Each row is a point. The ring and each string are closed loops that go straight from each point to the next, and from the last back to the first. Before rounding, they use only three directions, however many columns there are. Count how often each string passes through the ring. Passing back the other way cancels.
In the rows, zero is written as 128.

Ring (9 x 4):
[[ 99 152  86 110]
 [ 99 136 113  99]
 [116 105 161  93]
 [129  94 183  96]
 [138  97 193 103]
 [140 114 180 113]
 [134 137 143 124]
 [120 154  94 128]
 [108 158  78 122]]
String (31 x 4):
[[ 90 149  74 103]
 [ 89 149 105  96]
 [103 143 136  99]
 [110 137 141 102]
 [101 127 145  89]
 [110  92 153  84]
 [122  85 160  91]
 [129  83 165  96]
 [137  64 191  90]
 [132  84 201  91]
 [122 117 175  99]
 [124 119 158 105]
 [141  93 173 109]
 [161  69 212 111]
 [152  92 215 110]
 [136 121 197 109]
 [118 137 155 107]
 [132 121 146 117]
 [140 124 147 124]
 [147 135 139 136]
 [138 147 124 136]
 [134 153 105 139]
 [119 160 109 127]
 [114 154 116 118]
 [117 139 125 114]
 [120 148  70 132]
 [114 158  34 137]
 [101 168  47 126]
 [100 160 111 108]
 [ 96 161 100 107]
 [ 86 164  67 106]]
Times through: 3
String (32 x 4):
[[ 90 143  94  97]
 [ 98 142  71 109]
 [115 133 109 113]
 [110 146  85 118]
 [114 153  43 133]
 [118 157  48 138]
 [121 144  96 125]
 [120 139 119 118]
 [127 143 101 129]
 [133 149  86 141]
 [134 146  90 139]
 [124 136 119 120]
 [117 145 127 115]
 [110 157 126 113]
 [114 148 122 114]
 [106 160 113 113]
 [103 169  53 127]
 [102 160  35 127]
 [101 149  52 118]
 [ 89 155  75 104]
 [ 88 152 109  95]
 [ 91 133 112  90]
 [104 108 121  91]
 [114 102 134  96]
 [112  98 151  88]
 [108 111 160  88]
 [109 123 158  93]
 [115 130 144 104]
 [120 103 140 100]
 [110 105 138  92]
 [ 99 118 128  88]
 [ 91 140 123  91]]
Times through: 0

Ring (8 x 8):
[[127 121 114 137 122 132 135 134]
 [147 119  86 116 134 149 160 110]
 [157 118  69  98 144 157 182  95]
 [151 131  86  84 139 123 170 111]
 [127 138 123  99 125  91 141 142]
 [ 94 127 156 139 114  93 119 165]
 [ 78 116 168 168 110 109 110 172]
 [ 91 115 153 168 111 121 113 162]]
String (31 x 8):
[[ 98 115 141 150 120 125 131 150]
 [ 71  97 161 187 115 145 125 159]
 [ 62 105 180 198 105 125 100 179]
 [ 78 127 183 181  96  87  78 191]
 [116 140 144 133 110  84 105 164]
 [112 121 131 142 120 122 130 145]
 [ 94  97 133 172 123 161 141 138]
 [ 99 101 129 163 124 156 143 136]
 [ 91  92 132 176 125 170 147 135]
 [ 84 104 153 184 113 142 118 157]
 [ 80 120 174 183 100 103  88 182]
 [ 92 136 172 158 100  77  85 185]
 [104 130 149 142 112  96 112 163]
 [ 96 107 137 157 122 140 138 144]
 [ 65  92 162 188 118 151 132 157]
 [ 71 111 170 168 113 114 118 170]
 [104 158 169 109 105  34  94 187]
 [129 161 141  88 113  43 111 166]
 [130 141 123 104 122  88 132 145]
 [109 106 118 139 132 150 158 128]
 [126 124 109 104 134 121 161 126]
 [115 105 108 128 137 155 171 118]
 [116 106 108 128 136 153 168 119]
 [142 136 100  82 135 105 162 123]
 [163 167 101  43 130  51 146 135]
 [150 162 114  65 124  55 133 144]
 [142 167 127  62 120  38 126 155]
 [107 126 137 121 124 103 139 149]
 [ 96 102 131 153 128 150 151 137]
 [109 123 135 133 121 112 133 148]
 [105 133 149 133 113  89 115 163]]
Times through: 3

Ring (6 x 11):
[[ 93 132 112 149 111  96 146 115 117 116 154]
 [126 122 146 142 136 144 134 144 120 123  95]
 [164 108 168 111 157 184 125 167 126 140  53]
 [157 110 154  96 151 169 130 156 127 145  75]
 [117 127 126 100 134 127 146 127 121 141 127]
 [ 80 138  99 135 106  81 154 102 117 121 176]]
String (27 x 11):
[[155 113 153  82 154 170 134 153 127 152  78]
 [141 123 152  88 157 165 140 147 122 151  84]
 [129 124 142 107 144 147 141 139 121 140 101]
 [135 122 146 101 148 154 139 143 122 144  94]
 [129 122 140 113 140 143 139 139 122 136 104]
 [138 112 133 114 129 136 133 140 126 133 111]
 [163 102 149 102 141 162 125 157 130 140  80]
 [183  99 176  97 163 200 119 177 130 147  36]
 [176 110 195 105 181 219 123 183 123 147  13]
 [142 118 157 121 150 165 132 153 122 135  75]
 [131 117 137 124 132 138 135 140 123 130 106]
 [141 112 147 137 134 149 128 150 124 124  89]
 [125 124 154 154 141 151 133 148 117 119  84]
 [111 131 145 154 136 137 140 137 115 118 102]
 [112 130 138 138 134 132 142 133 117 125 112]
 [103 133 135 152 130 125 143 129 115 118 118]
 [105 134 139 146 135 130 144 131 115 122 113]
 [117 125 135 134 131 131 140 134 119 126 113]
 [127 116 131 135 123 128 134 137 124 123 116]
 [136 113 142 141 129 142 129 147 124 122  97]
 [150 121 186 141 168 195 127 171 117 129  33]
 [153 118 179 125 167 192 128 168 120 136  41]
 [168 113 190 113 176 210 125 178 122 143  22]
 [147 117 159 112 154 170 132 155 123 139  71]
 [138 117 144 114 140 149 135 145 124 136  96]
 [162 103 147  99 140 161 126 155 131 141  83]
 [166 105 154  85 151 172 128 159 130 150  73]]
Times through: 4
String (25 x 11):
[[113 122 110 110 116 106 144 119 124 134 150]
 [ 95 133 102 113 113  92 152 108 120 132 168]
 [ 64 152  95 118 115  77 166  91 112 131 188]
 [ 63 153 100 128 116  80 164  94 111 127 181]
 [ 63 151 100 136 113  78 163  95 111 123 182]
 [ 96 135 119 131 123 108 149 117 117 126 144]
 [107 125 115 133 115 106 143 121 121 123 145]
 [ 97 124  99 147  97  82 143 111 122 114 169]
 [ 85 134 107 160 105  87 147 111 116 110 162]
 [ 92 139 130 155 127 115 147 122 113 116 129]
 [106 132 138 153 131 129 141 132 115 117 112]
 [116 131 155 152 145 150 138 144 114 121  86]
 [124 124 140 126 137 140 138 138 120 130 105]
 [136 113 137 127 129 139 132 143 125 128 105]
 [163 107 174 129 156 187 122 171 125 132  45]
 [174 112 199 118 182 220 122 185 122 141   7]
 [154 115 169 114 159 182 129 162 123 139  56]
 [162 114 176 106 167 193 128 168 123 144  43]
 [131 120 140 118 138 143 137 141 122 134 102]
 [146 109 139 111 133 146 131 146 127 135  99]
 [167 104 155  88 151 174 127 160 130 148  70]
 [161 107 148  83 148 165 131 154 130 151  83]
 [136 126 149  83 157 162 143 143 122 153  89]
 [120 130 138 105 143 141 145 133 119 141 110]
 [122 121 125 114 126 124 140 130 123 134 127]]
Times through: 4
